Every row gives one point. The ring and each string are closed loops that go straight from each point to the next, and from the last back to the first. Before rounding, they use only three directions, however many columns there are. How many times does the string pass through the ring? Passing back the other way cancels.

Ring, 7 rows:
[[ 50 -12 -25 -14]
 [ 25  22 -45 -12]
 [-24  31 -22   1]
 [-43  19  16  15]
 [-40  -6  38  18]
 [ -9 -44  33   2]
 [ 33 -40   1 -11]]
String:
[[ 50   8   9  11]
 [ 24 -15  -3  -4]
 [ 16 -49 -20 -26]
 [ 49 -54 -17 -25]
 [ 83 -30  -6  -9]
 [ 63   1   2   5]
 [ 61   1  -7   1]
 [ 76   6 -19  -3]
 [ 61  23  -8   9]
 [ 10  -2  -8  -2]
 [ 21 -15 -43 -24]
 [ 42  -3 -57 -27]
 [ 77  30 -54 -12]
 [ 58  30 -20   5]
 [ 77  35 -26   4]
 [ 95  16 -47 -12]
 [ 49 -32 -52 -34]
 [ 73 -29 -40 -26]
 [ 77 -14 -13  -7]]
Times through: 2

Ring, 6 rows:
[[ 58 -10  37  49 -25 -58  11  -5  25]
 [ 12  49 -15  50 -36  -3  14 -15   1]
 [-48  41 -29  34 -37   4  21 -18  -2]
 [-68 -22 -16  21 -30 -40  32   2   7]
 [-25 -62  15  24 -23 -81  32  16  20]
 [ 24 -61  43  34 -20 -91  22  10  31]]
String:
[[-19  74 -18  43 -39  24   9 -36   0]
 [-27  73 -63  49 -43  24  24  -6 -21]
 [-39  47 -55  42 -40   6  28   0 -16]
 [-94  61 -62  28 -43  30  27 -20 -16]
 [-95  30 -15  17 -36   7  19 -36   7]
 [-52   6   5  24 -31 -21  18 -24  15]
 [-23   0 -14  35 -32 -33  26   1   5]
 [-70  36 -64  33 -40   5  34   3 -18]
 [-76  59 -39  29 -40  25  20 -30  -6]
 [-40  74 -75  47 -45  28  27  -2 -25]
 [ -9  41 -41  47 -38  -5  24   2 -10]
 [ -6  10  -3  39 -31 -29  20  -7   9]
 [-17  32  23  33 -31  -8   5 -42  21]]
Times through: 0
String, 19 rows:
[[ 24  73 -40  59 -40  13  16  -7 -13]
 [ 26  34 -41  57 -36 -19  26  17 -12]
 [  8  11  -4  43 -31 -32  20  -2   7]
 [ 11  11  -8  45 -31 -32  21   2   5]
 [ 31  29 -34  57 -35 -23  25  16  -9]
 [ 42  62 -27  61 -38   0  14  -4  -7]
 [ 17  59  -1  49 -36   4   7 -29   7]
 [ -9  30  22  35 -31 -12   6 -37  20]
 [-14  13  15  34 -30 -25  13 -24  18]
 [-33  50   6  33 -35   9   7 -44  13]
 [-51  79 -42  39 -42  35  16 -31 -10]
 [-44  59 -61  42 -42  17  27  -5 -18]
 [-19  17 -33  41 -35 -21  28   7  -5]
 [-30  16  -2  32 -32 -19  18 -18  10]
 [-55  39  10  25 -34   6   8 -48  17]
 [-50  51  -9  31 -37  14  12 -39   7]
 [-20  19   1  35 -32 -18  16 -19  11]
 [-24  30  23  31 -31  -8   6 -42  21]
 [ -4  84 -19  49 -40  28   7 -37  -1]]
Times through: 1

Ring, 9 rows:
[[  0  -2 -49  22   7   6  -2  17  36  44  -5 -10]
 [-14  -2 -41  11  -6 -17 -12  11  30  50 -14  -3]
 [-32   1  -6  -5 -11 -42 -42  -4  10  28   0  22]
 [-26   6  19 -10  -1 -46 -64 -19  -7  -1  16  41]
 [ -2  12  27  -7  13 -36 -75 -31 -18 -22  22  49]
 [ 38  17  13   8  36  -4 -67 -34 -15 -35  25  42]
 [ 45  14  -3  22  46  23 -47 -20   0 -31  32  27]
 [ 36   8 -19  32  47  39 -25  -1  18 -17  36  12]
 [ 19   2 -38  34  34  36  -6  15  33  11  23  -4]]
String (30 x 12):
[[ -4   2 -18  18  19   5 -25   6  22  10  22  11]
 [-27  -6 -30  24  14  14  -4  28  41  28  27  -4]
 [-26  -8 -52  20  -4  -1   7  30  46  59  -5 -16]
 [ -4  -3 -68  10 -20 -26   1  12  36  81 -47 -18]
 [ -1   0 -56   4 -20 -35 -13   2  25  71 -47  -7]
 [-24  -3 -46  -3 -29 -48 -17   5  25  74 -41  -2]
 [  4   4 -45  -6 -26 -54 -30 -14  11  66 -55   5]
 [-39  -1 -16 -14 -30 -65 -40  -6  10  53 -26  18]
 [-73  -4  27  -8  -6 -42 -51   7  11   5  42  36]
 [-54   0  27  -5   2 -35 -55  -1   5  -5  41  38]
 [-65   3  45 -21 -10 -64 -76 -15 -10  -8  35  54]
 [ -4  13  13 -22 -14 -72 -78 -41 -23  11 -20  46]
 [-25  13  47 -24  -3 -69 -94 -41 -30 -22  19  65]
 [-33  11  60 -13  16 -42 -90 -29 -23 -46  55  66]
 [-20   9  44  -2  25 -21 -74 -21 -13 -42  56  54]
 [  1  17  56  -8  30 -29 -95 -42 -31 -60  53  69]
 [ 40  23  33  -5  31 -27 -92 -54 -35 -48  21  61]
 [ 49  23  30   2  40 -13 -87 -51 -32 -54  28  57]
 [ 74  24   1   6  36  -9 -73 -52 -26 -31  -1  42]
 [ 63  18 -22  10  25  -8 -52 -37 -10  -2 -16  24]
 [ 55  16 -18  14  30   2 -48 -29  -4  -9  -1  23]
 [ 83  20 -24  24  46  22 -46 -34  -6 -21   2  21]
 [ 68  16 -22  30  51  36 -36 -20   5 -24  20  17]
 [ 63  14 -36  26  37  22 -29 -17   9   0  -1   9]
 [ 25   8 -22  15  21   0 -34 -11  10   7   5  15]
 [  1   2  -6  31  43  37 -23  13  25 -18  57  13]
 [  6  -1 -23  43  50  58  -4  26  39 -11  60  -1]
 [ 30  -2 -61  49  42  62  18  30  51  22  23 -23]
 [ 42   3 -69  31  19  23   4   9  35  45 -22 -19]
 [ 36   7 -47  16  10  -5 -21  -9  16  35 -25   0]]
Times through: 2
